Each row of a before or after table is a point. One or more steps were done to the points. Then noise was added and the rows were shuffled. The steps act on how far a point lies along the listed directions, d1 being the first. Write out the steps. A step turns or swaps two directions, mirrors them in a line or flattens them onto one, adds a multiple of one to another, or multiplies one. Angles are multiples of 10 degrees, from the lower direction toward the higher: turns from -170 to 170, lines from 10 to 170 but not 90. Use the fewest steps. Two steps may share a direction if one is a turn and the other turns, adds or multiplies; they go together, in the order done. Otherwise the lowest direction goes first.
(in the rows, 128 means zero)

Directions:
(1): [164 100]
(2): [100  92]
Before:
[[110  93]
 [147 144]
 [155 128]
 [129 113]
 [151 160]
 [124 107]
 [122 112]
 [105 149]]
After (8 x 2):
[[164 181]
 [142  97]
 [123  97]
 [162 148]
 [ 58 190]
 [135  87]
 [197 110]
 [106  67]]
Steps: multiply d1 by 3; multiply d2 by 1.6

Directions:
(1): [120 115 100  72]
(2): [ 74 136 161 117]
(3): [157 102 175 106]
(4): [147 185 138 107]
Before (8 x 4):
[[140 136 134 137]
 [138 171 176 138]
 [ 65 103 132 135]
 [ 81  77 157 130]
 [123 190 157 138]
 [130 187 147  93]
 [ 67  71 160 116]
 [ 71 114 145 126]]
After, 8 rows:
[[105 117 174 137]
 [130 126 206 114]
 [ 97 172  91 148]
 [ 97 180 133 148]
 [131 124 197 114]
 [106  99 177 132]
 [128 134 123 135]
 [ 82 161 112 159]]
Steps: flatten d1 and d2 onto the line at 120 degrees; turn d3 and d4 by 80 degrees

Directions:
(1): [108 190 146  99 165 164 112 133]
(2): [107 132 193 142 147  80 149 107]
Before (9 x 8):
[[125 122 127 119 113 137 134 128]
 [120 124 155 128 125 116 137 131]
 [134 112 125 130 114 125 126 135]
 [146 132  92 133 106 149 119 134]
 [145 119 108 130 123 141 125 126]
 [116 150 141 132 144 162 122 131]
 [100 203 182  96 180 154 127 123]
 [125 171 165 115 161 117 119 120]
 [116 166 158 110 166 145 118 122]]
After, 9 rows:
[[113 125 175 132 130 102 144 125]
 [112 167 144 125 154 173 116 134]
 [158 126  58 128  94 172 109 145]
 [138 104 119 132 108 125 125 136]
 [128 119 122 118 111 140 132 129]
 [152 113  88 128 115 152 120 131]
 [102 193 181 101 187 149 116 119]
 [109 194 200 112 182 108 122 113]
 [ 75 249 224  82 215 159 124 116]]
Steps: multiply d1 by 1.6; multiply d2 by 2

Directions:
(1): [133 104 136 168 161 119 154 163 174 150  68]
(2): [123 101  95  89 133  94 174 152  68 123 102]
(3): [112 173 115 132 135 128 177  53 134 137  99]
(4): [146  85  95 179  80 103 102  91 115 118 107]
(5): [ 67 106 153 167 110 157 149 133  92 173 146]
Before:
[[117 122 110  98 123  98 141 155  94 126 148]
 [125 141 151 139 105 145 142  74 112 136 130]
 [205 143  88 112  90 100  86  79 149  63  96]
 [124  76 122 146 151 116 118 182 133 129  92]
 [146 130 108 124 109 115 123  52  98  98 116]
 [131 100 128 162  89 117  97 120 121 141 144]
 [120 108  95 115  68 107 123 113  38 123 122]
 [120 140 134 134 162 139 131 123 127 134 125]
 [141 123  80  95 103  68 153  85  68  96 109]
 [209 131  70  81 150  64  69 135 170  48  90]
 [135  91  99 129 101  89 181 146  52 115 111]
 [134 159 156 122 187 142 138 193 165 136  96]]
After:
[[156  98 101 130  97  92 105 129 113 122 126]
 [126 139 130 124 166 131 135 129 122 128 122]
 [127 134 128 156 102 141 118  44 106 112 132]
 [150 147 131 105 116 120 150  81 101 117 108]
 [154 149 144 184  69 158  63  62 172 113 134]
 [110  79 131 162 145 128 117 180 137 139  98]
 [ 94 108 118 146  56 133 114 106  48 142 142]
 [117 138 168 210 114 168  31  99 207 132 170]
 [127 158 163 132 186 154 133 190 164 142  99]
 [ 76 126 146 180  77 139 120  64  96 152 159]
 [ 87 125 135 140 108 124 131 148 104 147 166]
 [ 95  97 144 187  87 139 158 137  71 153 148]]
Steps: swap d2 and d5
